Rows are points. A path goes straight from each point to the next, and from the last back to the first. The post is the endless flat space through its rows: a point in 2 columns, a line in 3, a plane in 4, and so on, so that a path can go around it. How many times does the path go around the post? Going back the other way cancels.

Post:
[[-1.5  0.5]]
Path, 8 rows:
[[ 7.1 -0.1]
 [ 0.5 -5.0]
 [-2.4 -2.3]
 [ 2.8 -5.9]
 [ 1.2  1.9]
 [ 1.2  6.8]
 [-2.7  8.3]
 [ 2.8  3.4]]
Times around: 0

Post (5 x 6):
[[ -0.1   2.9  -7.4   1.2  -2.2  -7.6]
 [  0.5   2.6  -0.6  -5.8  -4.1  -2.2]
 [  2.3   0.3  11.1   6.8  -3.4   4.4]
 [  0.4   2.6  -2.2 -11.4   2.5   7.1]
 [  0.9   1.7   2.9  -2.1   1.3  -2.6]]
Path (8 x 6):
[[-6.0  3.8  2.1  0.7 -1.8  0.0]
 [-5.7  8.0 -5.3 -2.5  3.9  1.6]
 [-4.8  0.5  0.2  4.7 -4.0 -4.0]
 [-2.3 -6.0  6.7 -0.5 -1.0 -5.5]
 [ 4.1 -4.0  2.6 -4.6  0.5 -2.0]
 [ 3.8 -0.1  0.4 -0.8 -1.6  1.9]
 [ 1.0 -0.5 -0.4 -7.4  3.1 -3.8]
 [-2.8 -1.1  2.3  0.5  2.1  1.3]]
Times around: 0

Post:
[[  2.6  -1.1  -0.3   4.8   5.0   3.3  -9.0  -3.7   1.6   4.4  -1.7  -0.2]
 [  2.5  -4.7  -6.8  -6.4   4.7  -5.4   1.4  -1.2  -6.6  -1.2   5.5   4.5]
 [  2.7  -2.9   0.9   7.1   5.1  -7.4   3.9   2.3 -10.1  -0.5  -3.7   1.0]
 [  1.3   3.2   3.6  -5.8  -4.0   3.5   0.1  -7.9   3.5   5.9   1.9  -2.2]
 [  1.4  -6.6   2.2   2.8  -4.8   2.3  -7.9  -0.1  -5.8  -3.7   2.2   0.4]
 [ -0.9   4.0   2.0  10.3  -0.6   0.0  -2.6   8.3   0.9   5.4   0.2  -8.8]
 [  1.4   1.1  -3.4   4.2   5.3  -5.5  -0.1   4.7   6.3   0.4  -9.1  -7.7]
 [  4.2  -4.8   5.7  -3.2   1.7  -8.7  -3.2   3.0  -5.0   2.2   4.4   1.9]
 [  0.4   0.5   3.1  -4.2   0.4   3.6   5.2   4.8  -2.4   1.7   1.9   3.9]
 [  0.7   1.9  -5.3   6.8  -2.3   2.1  -5.7  -5.6  11.0   7.5  -5.5   2.1]
 [  1.4  -5.3   4.8  -4.7   1.8  -0.6   3.2  -5.9   4.4  -9.2   9.5   1.3]]
Path (14 x 12):
[[ 1.4 -3.1 -3.2  2.9  3.0 -2.0  1.4  4.5 -1.7  2.1  3.4  0.2]
 [-2.1 -2.2 -0.7  3.9  4.5 -3.5  2.2  4.6  0.4  9.8  0.5  0.9]
 [ 1.6 -2.4 -0.7 -4.0  2.9 -4.5  0.4 -3.0 -0.1 -3.2 -5.5 -0.7]
 [ 1.6  4.4 -0.8  1.3  0.2  0.5 -0.4 -0.4  0.5  3.6 -2.9 -0.3]
 [ 8.6 -4.0 -1.2 -1.6  2.8 -3.0  1.2 -1.7 -1.9 -4.6  3.3  3.4]
 [ 3.1  5.2  2.4  2.8 -1.2 -2.3 -5.1 -1.1 -1.1 -0.2  9.7 -2.1]
 [-2.2  3.0  1.5  3.0 -1.0 -4.2  6.4 -3.1  2.1 -5.1 -2.6  1.9]
 [-0.6  0.5 -0.7 -2.0 -2.2 -0.1 -6.0  0.1 -0.3  0.2 -4.7 -2.5]
 [ 4.6  0.6 -3.4  0.7 -4.3  2.7 -1.8 -2.0  1.2 -6.0  4.2  0.1]
 [ 4.5  1.0 -2.5  0.7 -0.8  0.6  1.4  1.9  0.4  2.6  9.2 -1.2]
 [ 4.7 -3.6  5.3  4.4 -2.6  0.0 -5.8 -1.0 -4.5  3.3  2.8 -3.3]
 [ 6.7  2.0 -1.4  2.1  0.1 -5.3 -4.5 -3.6 -3.6  1.6 -1.8 -2.2]
 [ 4.4  4.6 -1.2 -4.5 -6.3  2.7 -2.6  1.2 -2.9 -1.4 -1.5 -1.1]
 [ 7.9 -6.4  0.9 -1.1 -1.5 -4.7 -3.1 -3.2 -6.5 -1.4 -4.2  1.7]]
Times around: 1

Post (17 x 18):
[[ -7.0  -3.4  -3.1   0.7   2.5   0.7  -2.2  -3.7  -4.3   5.4  -6.5   0.8
   -5.3   4.9  -4.5   0.3   6.5   1.3]
 [  0.5  -1.6   4.3   1.5  -0.6  -2.5   2.7   5.3  -4.1  -0.3  -8.5   5.5
   -7.0   4.0  -3.2   0.5   9.4   0.6]
 [ -2.8  -2.1   1.6  -2.7 -10.3  -0.6   3.4  -2.9  -1.4   1.0  -7.4  -0.4
   -6.7   2.8  -5.5  -1.8   4.1   0.2]
 [  0.5  -1.1   1.8  -2.7   0.4  -1.4  -9.5   7.2   5.4   2.3   9.8  -8.4
    3.5  -0.3  -3.1   4.7  -2.0  -4.9]
 [ -1.4  -1.6   2.3  -0.1   4.4  -0.8  -3.1   4.3   5.3  -2.3  13.4  -1.6
   -6.8   1.9  -3.1   6.5  -6.6  -2.4]
 [ -0.4  -5.9  -1.4  -3.8   5.9  -6.7  -6.1   3.5   4.3  -2.9   9.4  -6.8
   -4.5  -1.4   2.3   0.9  -7.4  -9.4]
 [  4.3   3.3  -7.3  -4.1  -0.1   0.0  -5.5   0.1  -1.2  -4.4  -5.4   1.2
    4.2  -5.3  -1.5   4.8  -5.8   4.6]
 [ -0.4   3.2   3.5  -0.1  -2.0   5.2  -0.3  -3.3 -10.0   0.4  -8.5  -2.5
   -8.7   0.7  -3.6   1.6   6.1  -0.9]
 [  1.2  -0.3  -2.4  -3.8   0.0   3.5   1.0  -1.2   3.7  -5.5  -1.9  -4.0
    4.6   0.9   6.1   5.1  -0.6   1.3]
 [  0.0   1.7  -3.8  -6.8   2.5   6.5  -0.1   1.3   0.5  -3.5   0.6   2.4
    3.0  -3.0  -1.8  -3.6  -1.3  -2.9]
 [ -0.4  -2.3  -0.9  -1.9   2.7  -5.9   1.6   3.5   0.1   5.1  13.4  -6.1
   -0.5  -3.6  -0.5   5.6  -1.8  -2.7]
 [  5.3   0.3  -6.5   3.2  -1.0   2.2  -1.9  -2.8  -3.2  -8.8   0.7   1.7
    4.9   2.5  -2.9   1.5  -3.9  -3.6]
 [  2.1   0.7   4.1   0.7   4.3   0.9  -3.5  -3.9   0.6  -1.3   1.0   3.1
    2.8   0.6   2.2  -3.2  -5.2   0.0]
 [  6.1  -1.2  -2.9   0.8   1.1   4.3  -1.1  -4.3   4.9  -3.1  -2.3   2.7
    3.2  -8.3  -3.0   6.7  -1.4  -2.3]
 [ -4.9   1.2   1.5   1.4  -1.6   3.2   4.1   2.9  -3.4   4.6  -8.0   1.6
   -4.9   2.2  -0.8   2.2  -1.7  -5.1]
 [  6.4   0.5  -2.5  -9.5   1.2   0.6  -4.2  -4.3  -0.7  -0.8   0.1   2.9
    3.9   1.9  -1.0   6.5  -4.1  -4.4]
 [ -0.4  -1.1   3.2  -2.0   2.5   2.1   5.5  -2.1  -5.5   1.1 -14.8  -2.9
   -1.9   3.4 -10.8  -1.3   3.0   0.7]]
Path, 22 rows:
[[  2.3  -5.2  -0.4   2.6  -1.3   0.1   0.9   0.4  -1.4  -2.2   4.1   2.0
    0.5  -5.9  -5.8  -1.2   1.1  -4.3]
 [ -2.3  -1.8  -1.5  -7.7   3.7  -2.5  -2.4  -3.9   0.3  -2.2   2.7  -5.2
    5.9   0.0   2.4   1.8  -7.0  -5.4]
 [  0.4  -1.3   3.7   0.5  -4.6   1.7   0.2  -0.5   7.5  -4.1  -0.4  -1.1
   -1.6   2.1  -2.2   4.6   0.3  -2.6]
 [  0.9   3.2   3.1   2.4  -3.4   2.4   4.4  -8.2   4.5  -1.7   0.4  -3.4
   -1.5   5.6  -4.0   5.7   0.7   1.9]
 [  5.9   4.7   2.1  -5.8   1.3   2.0  -4.9  -1.8   1.4  -0.5  -3.9   2.8
    2.5  -0.7   4.4   4.5  -4.0   2.0]
 [ -0.5   5.4  -2.3   3.2   4.7   2.3  -2.5   0.5  -1.0   0.3  -3.4  -5.1
   -3.8  -5.9   7.5   7.7  -1.0   1.2]
 [ -0.3  -0.7   1.1   0.3   2.6   3.6  10.1  -5.7   4.4  -3.1  -1.0  -6.6
    4.4   4.8  -6.4   4.1  -0.1  -3.7]
 [ -1.0   4.9   1.2  -1.7   0.7   5.9   4.4   1.0   3.8   2.6  -6.2   0.1
    0.7   7.2  -5.1  -0.5   2.5   3.7]
 [  6.2   1.1   1.2   4.6  -1.6   2.1  -5.7   2.8  -0.4   4.8  -4.7  -9.3
    1.3  -0.5  -2.7   8.7   1.1   3.5]
 [  2.5  -5.4   1.8  -3.1   5.6  -0.1   3.5  -0.3   0.9  -0.6   0.1   0.5
   -2.6  -2.1   2.7   2.4  -4.2  -1.5]
 [  1.2  -3.4   6.5  -0.9   5.8   2.5   3.5  -2.6  -4.2  -0.9  -2.0   2.2
   -2.7  -1.1  -3.3   2.8  -0.7  -1.9]
 [ -3.4   0.9   1.5   0.7  -5.2  -3.3  -3.1   1.9   1.5   0.3   3.9   0.2
    2.5  -8.7  -8.4   1.5  -1.5  -0.7]
 [ -2.5  -2.3  -3.8  -1.5   1.4  -5.2  -0.5   4.3  -0.7  -4.1   3.6  -5.9
    0.0   8.9  -1.7   5.4   6.5   3.3]
 [  0.5  -1.4  -2.0  -0.4  -1.7   1.8   3.5  -3.5   6.6  -2.6  -3.2  -8.1
   -3.7  -3.9   1.1  -0.7   2.2  -5.2]
 [  4.9  -3.6  -4.8  -1.3  -1.3   2.2   2.6  -1.5  -0.1  -2.5  -8.4   2.2
   -3.6  -1.1  -7.2   5.1   3.3  -2.8]
 [  2.9  -3.4  -4.2  -6.2  -0.1   1.6  -0.9  -1.5  -6.5   4.4  -2.4   3.3
    3.6  -0.3   2.0  -1.7   0.4  -2.9]
 [ -0.6  -2.4  -2.1  -5.0  -3.7   3.1  -2.5   3.6   0.7  -2.0  -3.2   0.8
   -0.2  -0.8  -1.5   7.7  -3.2  -4.6]
 [-10.0  -4.0  -1.5  -1.3  -7.5   2.8  -1.4  -7.1   1.8  -4.3  -2.2  -3.5
    1.3   2.2  -1.1  -0.6  -4.2  -4.6]
 [ -0.5   2.0   1.2   1.7   2.7   0.9   0.9   4.3   3.1  -4.0   1.9   4.3
    1.1   3.3  -0.6   2.9  -2.2  -2.1]
 [  7.1   2.9  -6.7  -7.0   5.9  -1.6  -4.2  -1.4  -0.5  -6.2  -2.8  -3.8
    5.3   2.6   5.4   2.8   0.7  -2.3]
 [ -1.7  -0.5  -0.7  -1.6   0.7  -0.6  -5.3  -3.2  -5.2   2.1  -8.6  -0.5
   -5.7  13.4   4.7  -3.1   1.5   4.1]
 [  2.3  -8.5  -4.6  -3.0   1.6   0.7   2.3  -3.2  -0.4  -6.6  -8.0  -4.5
   -5.8   5.3   3.0   2.7  -0.7  -1.5]]
Times around: 3

Post, 17 rows:
[[ -2.3  -5.2   2.2   3.7   0.3  -1.7   1.0   0.2   0.5  -3.9   0.9  -6.2
    6.9  -3.5   3.1  -0.1  -0.2  -0.1]
 [ -2.3   5.0  -1.7  -4.8   3.3   0.0   1.4  -5.3   4.0   2.4   1.9   5.0
    2.5  -2.3  -1.9  -3.0  -2.2  -4.2]
 [  1.6   1.0   1.5   2.1   0.0   3.3  -5.9  -1.0   1.9   1.2  -3.3   3.1
   -5.2   2.5  -2.4  -1.3   2.5   3.9]
 [  0.0  -5.4   1.5  -1.3   0.4  -7.4  -1.3   3.7   3.4  -4.0  -2.5  -7.9
    9.8   3.0   1.8  -1.0  -0.2  -0.8]
 [  5.7   4.3  -6.4  -7.2   3.6   3.7  -0.5  -1.2  -1.3  -3.8   2.5   6.6
   -2.3  -2.5  -2.2  -3.9   2.7  -2.7]
 [ -0.7   7.0  -1.3  -1.5   5.0   4.7   0.2  -2.4  -0.7  -7.0   0.1   7.4
   -2.2   1.9  -6.8  -7.4   4.4  -1.3]
 [ -2.2   3.0  -3.6  -7.4   2.6  -0.1   1.0  -6.5   1.7  -3.5   3.8  -0.2
   -3.3  -1.1  -2.8  -8.0   0.9   2.7]
 [  0.9  -2.4   5.5   5.1  -5.1  -2.2   1.2  -2.8   3.4  -1.4  -1.8   2.3
    0.3   1.7  -0.7   0.7   8.4   7.0]
 [  4.1  -4.2   4.2  -0.8  -4.4  -7.6   1.4   5.0   4.3  -5.4  -2.7  -6.9
    3.4  -3.9  -0.5   1.0  -4.4  -0.6]
 [  0.2   2.7  -1.1   3.9  -8.2   1.4  -5.0  -1.7  -5.0   0.6  -0.9   3.9
    1.8   3.6  -1.8  -0.4   2.7   2.3]
 [ -1.0   3.2   0.4   1.1  -5.5   3.8  -0.7  -2.6  -2.8  -0.4  -5.5   1.6
   -3.3   2.7   2.9  -0.3   6.5   0.2]
 [  3.0  -8.2  -1.6   1.0  -3.2  -0.2  -0.4  -2.3   4.3  -5.5  -6.0  -8.0
    6.8  -1.4  -4.8  -0.9  -3.6   0.2]
 [  2.3   1.2   2.3   7.3  -1.8   2.3   4.5   2.1  -4.2   6.2  -0.9   4.9
   -3.2   8.5  -1.1  -1.4   3.2   3.6]
 [ -0.5  -6.3   2.2  -2.2  -0.4  -6.7   0.6  -0.1  -0.4  -6.5  -3.8  -1.5
    6.3   0.5  -1.6   3.6  -7.0   1.2]
 [ -2.1 -10.5   3.0  -2.8  -1.1  -6.1   2.0   3.3   1.4  -1.9  -4.4  -5.0
    5.5  -3.5  -5.5  -1.0  -2.1   1.8]
 [  1.6  -0.8   0.6   7.3  -3.9  -4.0  -1.3  -5.6  -2.7   2.1  -2.8  -0.5
   -5.4   1.2  -4.3  -2.3   6.0  -2.9]
 [ -0.8  -1.4  -1.6  -4.9   0.1   3.9   1.2  -3.8   3.7  -4.8   5.9   5.0
    0.5   1.8  -0.8  -3.3  -3.4  -5.2]]
Path (16 x 18):
[[ -0.8   4.6   0.8   2.9  -1.0   2.2  -3.0  -0.5  -3.6  -1.7   4.7   5.9
   -1.3   3.3   5.5  -4.5   2.3  -0.7]
 [  1.1   1.7   2.9   0.7  -0.8   0.8   0.7  -3.0   0.9   1.4  -2.6   3.7
    0.9  -6.1  -7.2  -2.9  -2.6  -7.3]
 [  5.6   4.9  -1.5 -10.1   3.1  -5.3  -1.6   7.0  -0.5   4.2  -0.8   0.9
   -2.4  -6.6  -1.1   1.0  -6.1  -1.5]
 [  1.2  -1.1  -7.4  -6.2  -6.4   2.1  -0.6  -1.3  -1.3  -5.9  -4.1   5.0
   -0.5  -0.5  -0.6   4.0   0.4  -4.2]
 [ -1.3   1.4  -5.1   3.6   2.1  -2.7   2.7  -5.6  -0.2   1.5  -1.2  -2.5
   -5.8  -0.8  -2.5  -7.6   4.2  -2.6]
 [ -0.5  -0.7   1.2  -1.7   1.0   5.0   2.3  -3.0   1.5  -3.3   2.9   2.1
   -1.2   3.9   3.0  -2.8  -5.9   5.8]
 [  3.9   2.6  -5.2  -3.0  -1.9  -1.4   2.3   3.1   0.4   4.5  -7.6   0.2
    5.0  -4.4  -4.2  -2.7  -3.2   1.8]
 [ -3.2  -3.6  -0.7  10.6  -2.4   5.1   2.5  -0.6   3.7  -3.9   4.4  -0.4
   11.7   8.3  -3.3  -4.8   5.5   0.6]
 [ -5.9   2.9   3.8  -3.5   1.6  -0.7   0.3  -2.4   0.1   2.0  -5.4  -1.0
    0.8  -3.2  -6.8  -3.1  -1.8   4.5]
 [  3.5  -1.3  -2.4   4.6  -1.7   4.1   4.8  -2.5   1.8   3.3  -2.2  -2.3
    2.7   3.9  -6.4  -7.2   0.7  -4.9]
 [ -3.3   3.9  -0.1  -0.3   4.0   2.9   7.6   1.9   0.0   0.0  -1.8   4.4
    4.6  -3.9   2.3  -2.9  -2.5   2.8]
 [ -8.2  -2.2   3.3   7.0   4.0   3.0   3.4  -5.2   4.2  -2.7  -4.2  -1.7
    3.9   4.0  -5.6  -7.6   9.4  10.5]
 [  1.5   4.8  -6.8  -2.0  -9.0   1.4  -0.6  -6.6  -2.9  -6.8   4.4  -0.7
    3.7  -8.8  -1.4  -6.7   5.4  -5.2]
 [  2.0   5.2   2.4  -3.5  -9.9  -1.4  -2.8   2.8  -4.1  -5.3  -0.9   0.6
    2.6   3.5   4.8   1.4   1.8   0.8]
 [ -8.4  -0.5   1.8  -1.6  -4.7   1.7  -8.5 -11.4  -0.7  -9.5  -5.4  -3.4
   -4.9  -3.6  -4.6   1.1  -2.7   5.3]
 [ -1.2   3.0  -1.7  -1.7   6.1  -7.8   6.8   4.3  -0.1   2.8  -2.7  -5.0
   -5.6  -2.3  -2.8  -2.8  -6.3  -4.7]]
Times around: 1
